Rows are points. The points of each table are mixes of a few directions, plus a little noise. Count the directions of each table, and those that both share. Where both have some left over, give the other angles between the two spaces (their principal angles), to ten degrees, smallest first.

First (4 x 3)
[[-2.7  4.4  2.9]
 [ 2.3 -0.6  0.3]
 [-3.6 -0.3 -1.3]
 [ 3.9 -3.6 -1.9]]
Second (5 x 3)
[[ 0.1 -0.4 -1.1]
 [ 0.2 -1.0  1.0]
 [-1.2  5.0 -6.2]
 [-0.1 -0.9  5.6]
 [ 0.6 -2.4  0.7]]
Directions: first 2, second 2, shared 1; angles 70

First (8 x 8)
[[ 3.0 -1.6 -2.0 -2.1 -1.2 -0.2  0.9 -4.6]
 [ 3.4 -5.4 -5.3 -1.3 -4.4  5.3  5.6  0.2]
 [-2.5  3.5  3.5  1.1  2.7 -3.1 -3.4  0.8]
 [-2.3  3.0  3.1  1.0  2.5 -2.6 -2.9  0.9]
 [ 1.6 -2.6 -2.5 -0.7 -2.1  2.6  2.6  0.0]
 [-0.3 -1.3 -0.8  0.7 -1.1  2.1  1.6  2.6]
 [-0.5 -0.2 -0.1  0.5 -0.1  0.7  0.4  1.4]
 [-2.3  4.6  4.2  0.6  3.6 -4.8 -4.8 -1.3]]
Second (10 x 8)
[[ 1.5  2.9  1.1  3.4  0.1  0.7  1.2  1.4]
 [-0.9  2.6  4.3  4.6  1.9  2.1 -2.2 -2.7]
 [ 1.8 -1.6 -1.6 -2.0 -2.3 -0.8  5.6  2.8]
 [ 2.2 -4.0 -1.2 -2.4 -3.3 -1.3  8.0  1.9]
 [ 1.5 -2.8 -2.7 -3.8  0.3 -2.2  1.0  1.8]
 [-2.0  1.3  1.1  3.1 -1.9  1.3 -1.7 -2.4]
 [ 3.3 -1.1 -1.9  5.1  0.6 -4.2 -8.4 -3.4]
 [-2.9  2.0  2.7 -1.5  3.8  2.6 -2.1 -0.4]
 [-1.8 -0.6  1.1 -1.8  1.3  1.1 -0.7 -1.0]
 [-2.7  1.1 -3.3 -4.6 -0.6  0.9 -1.2  2.5]]
Directions: first 2, second 5, shared 0; angles 40, 50

First (10 x 12)
[[  7.3   3.9   1.3  -1.9   0.6   1.0  -0.6   8.6 -11.4   8.5   8.6   1.1]
 [ -1.9  -2.3   0.4   1.0   2.7  -5.2  -0.6  -0.4  -0.2  -2.1  -2.1  -0.2]
 [ -1.8  -1.3   2.2   1.3   1.4  -0.7   0.1   1.2   0.6   0.2  -1.2   0.8]
 [  3.8   0.4  -3.5  -1.5   4.1  -3.4  -1.2  -4.0   2.4  -4.2   2.9  -0.8]
 [ -1.2   0.1  -3.2  -1.3  -5.3   3.2   0.5   0.9  -2.0   0.2  -0.4  -1.4]
 [ -1.2   0.1   0.2   0.4  -1.1  -0.2   0.3  -2.7   2.3  -1.0  -2.8  -0.3]
 [ -0.5   0.0   1.5   0.8   1.2  -2.0   0.0  -1.9   1.6  -0.4  -1.9   0.3]
 [ -3.3  -2.7   1.8   1.5   1.4   2.3   0.4   1.9   3.2  -1.3  -0.5   1.1]
 [  1.1   3.4  -1.6  -1.3  -5.6   4.7   1.0  -3.9   2.0   1.1  -1.4  -1.0]
 [ -2.2  -1.6   0.8   0.9   0.5   0.2   0.1   0.3   1.6  -1.0  -1.3   0.3]]
Second (8 x 12)
[[ 0.6 -4.0 -1.0  3.0  2.5  1.4  3.7  7.4 -1.5 -3.1  3.3 -3.7]
 [-0.7  0.4 -1.7 -0.9 -2.5  1.6 -0.5 -2.1  0.2  2.1 -0.4 -0.1]
 [ 0.5  0.5  2.5  2.6  0.5 -1.4  0.7  0.0 -0.3 -2.1  1.0 -1.7]
 [-0.9  2.1 -1.8 -5.2 -1.6  0.1 -3.4 -4.7  1.6  4.4 -3.9  4.8]
 [-1.2 -4.2 -6.4  0.8 -3.4  6.2  3.2  3.9 -1.3  2.0  3.1 -4.9]
 [ 0.9  2.5  4.0 -0.7  2.7 -4.1 -2.1 -1.9  0.8 -1.2 -2.2  3.4]
 [ 0.0  1.6  2.2  3.4 -2.2 -0.4  0.3 -2.8 -0.4 -1.1  1.6 -3.1]
 [ 0.8  1.1  2.3 -2.9  4.2 -3.5 -1.9  0.4  1.0 -0.8 -2.8  5.0]]
Directions: first 5, second 3, shared 0; angles 30, 30, 90
